Every row gives one point. Each copy is the shape, with its points in the same order, stretched, turned, moved and blurred by noise. Some copies are also mirrored. Which?

Shape:
[[ 24  -4 -26]
 [ 31   6 -36]
 [-21  23  -9]
 [-31 -22  57]
 [  4  64  10]
 [-51 -11  46]]
Copy 1:
[[-31 -10 -26]
 [-26 -10 -36]
 [ -3 -29  17]
 [ 14  42  20]
 [ 56 -23 -10]
 [ 15  21  41]]
Copy 1 is: mirrored
Copy 2 (6 x 3):
[[ 57   3 -14]
 [ 66  23 -11]
 [ 13  39 -13]
 [ -9 -36  11]
 [  4  65  47]
 [-27 -11  -9]]
Copy 2 is: only turned
Copy 3:
[[-41  12  -6]
 [-56  32 -14]
 [ -3  23  13]
 [ 58 -68  12]
 [ 12  49 -20]
 [ 64 -51  23]]
Copy 3 is: only turned

Shape (9 x 4):
[[ 12 -32  42  24]
 [ 35  -5  44 -16]
 [ 22 -46   5  23]
 [ -3  90 -73  13]
 [-20   1   7  37]
 [ 37 -21  36  27]
 [-44 -33  36  -2]
 [ 33 -11  24  -2]
 [-23  -1  30  34]]
Copy 1:
[[ 22 -28  33  41]
 [ -5 -13 -11  61]
 [ 45   2  17  36]
 [-23  93  -5 -14]
 [ 16  -7  50   5]
 [ 23  -5  28  61]
 [ 21 -61  23 -14]
 [ 16   2   1  46]
 [  7 -24  54   9]]
Copy 1 is: mirrored
Copy 2 (9 x 4):
[[-21  56 -10 -11]
 [ 28  43 -26  13]
 [-18  48 -12 -44]
 [ 26 -96  -2  27]
 [-31  12  15 -13]
 [-17  49 -28  -6]
 [-12  51  35 -17]
 [ 17  39 -28  -2]
 [-23  26  14  -1]]
Copy 2 is: mirrored

Shape (11 x 6):
[[-28  41  36 -32 -22   9]
 [-12 -56  12  -2 -12  20]
 [ 16 -12  -9 -15 -24  42]
 [-16  24  10 -25   2  26]
 [ 20  11 -19 -44 -37   2]
 [-51 -18  11  41   5 -24]
 [-14  20  18 -30 -50  -2]
 [-31 -41 -31  22   8  17]
 [-51 -50  34 -26  54 -62]
 [-51 -32  44  56  42 -48]
 [ 17  14  18 -13  -7   1]]
Copy 1 (11 x 6):
[[ 37  40   8  21  23  30]
 [-21 -40   6 -62 -15  20]
 [-45  -2   2  -8 -18  30]
 [  2  31 -14   2  25  34]
 [-16  18  -5  24 -45  25]
 [ 31 -66  -4 -18  29   7]
 [ 29  14   9  21 -18  33]
 [-21 -63 -30 -36   6  32]
 [ 54 -10 -34 -88   9 -32]
 [ 42 -63   1 -54  54 -43]
 [ -5  22   8   7   7  -7]]
Copy 1 is: mirrored
Copy 2 (11 x 6):
[[ -39   17   12    3  -35  -22]
 [ -13   16  -44   -4   62  -21]
 [ -23  -14  -43  -11   10   11]
 [ -17    2  -24   -3  -33  -20]
 [ -32    2   -2  -50   -7    9]
 [  30   45    4    2   25  -38]
 [ -48   27   24  -15   -2   -3]
 [  30   30  -58  -22   37  -18]
 [  20   51   -4  -34   44 -105]
 [  53   30   14   19   29  -75]
 [ -10  -24    3  -10  -20  -11]]
Copy 2 is: mirrored
Copy 3 (11 x 6):
[[ -18    5   17  -16   24   59]
 [   4   17  -35   63    0  -19]
 [ -14   45    1    2   22  -10]
 [   8    3   23   -6   36   22]
 [  -4   57   47  -23  -17    9]
 [  58  -31  -75   35  -25   22]
 [ -12   24   16   -3   -3   68]
 [  71   12  -42   47   -5  -28]
 [  27  -64  -14   67  -52    0]
 [  45  -85 -100   56  -34    8]
 [ -18    8    6  -22    6   15]]
Copy 3 is: only turned
